Each point is reached from the start by the listed moves, each made once or not at all, plus a little noise. Is the number of moves made odd or even? Then give how often each move was made.

Moves:
(1): [-31  16  24 -60]
(2): [-21  17 -59  48]
Start: [ 10   9  15 -27]
Points:
[-14  23 -50  15] => odd (0, 1)
[ 10   9  18 -22] => even (0, 0)

Moves:
(1): [  1 -35   2  10   4  14  10  13 -19 -11   1  -8]
(2): [ 16 -11 -10  -9 -10  -1  12 -14   5   1   3   6]
(3): [  4   1   1 -16  -4  -5  -4   8 -12 -17 -10  -8]
(4): [ -2   4  12   4   0 -12  -1  -2  -1   3   9  13]
(5): [ 6 10 17  3 11 -7 -6 -8  1 17  5  8]
(6): [  9 -14   8  -3  -5   4   1  -4  23 -13 -15  -3]
(7): [ -9  -2   1   7   7  -4  28 -14  -7  -1  -9 -10]
(8): [ -8  11  10  27 -12  -7  27   4  -2  26   5  -6]
(9): [-25 -23  -5  15   8 -17   3   5  -8   2 -20  -6]
(10): [ -7   3  -1  -7 -11   6   9  -6  -9   6   1   0]
(11): [ -5   7   6  -2  -1  -5  -6  -5   3  10  20 -15]
Start: [ 3  6  6  7 -2  5 -9  7 -7  0  1  6]
Points:
[-23   0  45  51 -12 -28  24  -5  -2  42 -16  16] => even (0, 0, 0, 1, 1, 1, 0, 1, 1, 1, 0)
[-39 -41  38  40 -13 -21  60   8 -41   6 -17 -36] => odd (1, 0, 1, 1, 0, 1, 1, 1, 1, 1, 1)
[-35 -39  39  49 -20 -12  32  14 -19  28   4 -20] => odd (1, 0, 0, 1, 0, 1, 0, 1, 1, 1, 1)

Moves:
(1): [  7   1   0   2  -2 -10  -1   9   7   3  -3   9   1   6  -1  15  -1 -12
   9   6  -4   2  -1   7  -1]
(2): [  0   4  -4 -10  -7  -6   4  -2   7   2 -14  -5   7   3  -9  -2   8  -6
  -3   4  -3  -4   5  -6  11]
(3): [  0   4   6  20   3 -14  -3   9   7  10 -12   8  10  -4   8  -9  10  -3
 -11  12  -1   2   3   9   2]
(4): [ -2 -20   5  30   7  -4   1  -2   2  -7  -2 -13   7  -4   9  11   6  -2
  25  -4  -5   4   5  -2  -7]
(5): [ -6  -9   0 -18   1  -2   3   2   9   4 -10   2   1  -6  -5  -3   1   1
  -2  13   3  -5  -2  -6   2]
(6): [ 23   5   5  16   8  24 -10  10  -1  -1 -20  12  -1  -3  -7 -15  -5   3
   2 -15  11 -10 -13 -15   7]
(7): [ -4   4  -1   1 -18  12  20  14 -16   1  15 -11  -2  15   3   0   2   7
   5  -8   5   7 -12  17   3]
(8): [ -1   0 -10  -7   3  -6  -1 -15   8  15  12  11  10  10  -7  11 -11   7
   4   0  19  -6   3   3  -9]
(9): [ 15 -15   1   1 -24  10  10  -1   5   3 -13   6   6  -4   6   7  -9   1
 -17   1  -9 -10 -10  -2   3]
(10): [-3  6 -1 -9 -1 10  7  3  2 -2 -7 -7  4  3 10  0  1  2  2 -1  0  5 -2 13
  3]
(11): [-15   2  -1   9   4  -1  12  -6   1   2  11 -15   2  13   8  -2   2  -7
   1   4  -7  -3  -9   3 -17]
(12): [-10   3   1  -5  -7   5  -7  -5   7  -5 -11   9   9   5   6  -6  12   0
  -2   1  10   1   2   8  -5]
(13): [14 -9  1  7  1 -3  0 10 -2  2  5 -9  7  5  6 -4 -4 -4 10 -2  0 12 -5  5
 -6]
(14): [  4   3  -3 -11   2  -6   0  -7  -3   6   1  -2  -4  -4  -8  -2  12  -1
   0   4  -3  -2  -7   4   6]
(15): [ -1  -3   6 -14  -1  -5   8  -6  -7   7  -3   2   3   4   1  -5   0   4
   3   9  -7 -10   7   1   2]
(16): [ 11  -8  -5  12   6   3   2  -3  -7  -6 -13   9  15   5  -8  -5  -1   1
   8  18  -1  12   2  -1  -7]
(17): [ -1   3   0 -13   1  -4  -5   4  -3  -3 -20  -5   2   3  12   9   4   5
  -7   1  -1  -8  -5 -10  12]
(18): [  2   6   8  -8 -12  18   2 -10   0  -3 -11  -2  -8   2   2   5   4   8
  -1  -1  17  -2   6  -5 -14]
(19): [  5   8   2   6  -7  -1  -8  -6 -10  11  -8  19  11 -11  -4   1  -6   2
   8   3   8  -9  -3 -12  -4]
(20): [ 17   1 -11   0  -8   0   5  -2   1  -2  -3  11  -7   0   1  -5  -1  -2
   4   5  -6   1  -2 -12   5]
(21): [ -8  -7  -2  13   8  13  -3  -1 -16  14  -6   4   7   5  11  11  -1  -7
  15   9   7  19  13  -8   4]
(22): [  4   5   2   8  -3  12   5   6  -7   1   1   6   5  -7   3   2  11   1
  -2 -11 -11   7   5 -17  -2]
(23): [  7  -8  -8   2   5   3  -4  11  -6   1  -9   2   1  -3   0  -2   2  -4
  -2   3  -1 -11   4  -2  -4]
(24): [  0  12   6   8 -12  22 -14   9  -4   3   5 -13   0   4   5   3   0  12
   7  -8   0   0  -5   3   4]
Start: [  9   3   3  -5  20 -19   5   0  15  -5   5  -4  -3  15 -12 -10   4  -5
  -5   6 -20   8  34  -9   6]
Points:
[ 60  -7  12   8 -33  33  28  19  10  43 -54  56  41  46  17  -3  12  -2
  12  23  12  17  28 -25  -4] => even (1, 0, 1, 0, 1, 1, 1, 1, 1, 0, 0, 1, 1, 0, 1, 0, 0, 1, 0, 1, 1, 1, 0, 0)
[-14 -18  16  31  -1  19  19  -7  22  41 -30  -3  59  34  44  11  31   5
  19  32 -21  11  43  -8 -15] => even (0, 0, 1, 1, 1, 0, 0, 1, 1, 1, 1, 1, 0, 0, 1, 0, 0, 0, 0, 0, 1, 1, 0, 1)
[ 49  -9  -7   1 -18  50  -3  47  -5  43 -52  16  38  44  14  13  16   3
  15  -4   5   5   0 -26  23] => even (1, 0, 0, 0, 1, 1, 1, 1, 1, 0, 0, 1, 1, 1, 0, 0, 1, 0, 0, 0, 1, 1, 1, 1)
[ 34  22   8  12  15  29 -22  15  -7  30 -31  14  47  35  13 -20  11  14
  15 -11   3 -32  13 -44 -19] => odd (0, 0, 0, 0, 0, 1, 0, 1, 0, 0, 1, 1, 1, 0, 1, 0, 1, 0, 1, 0, 0, 1, 1, 1)
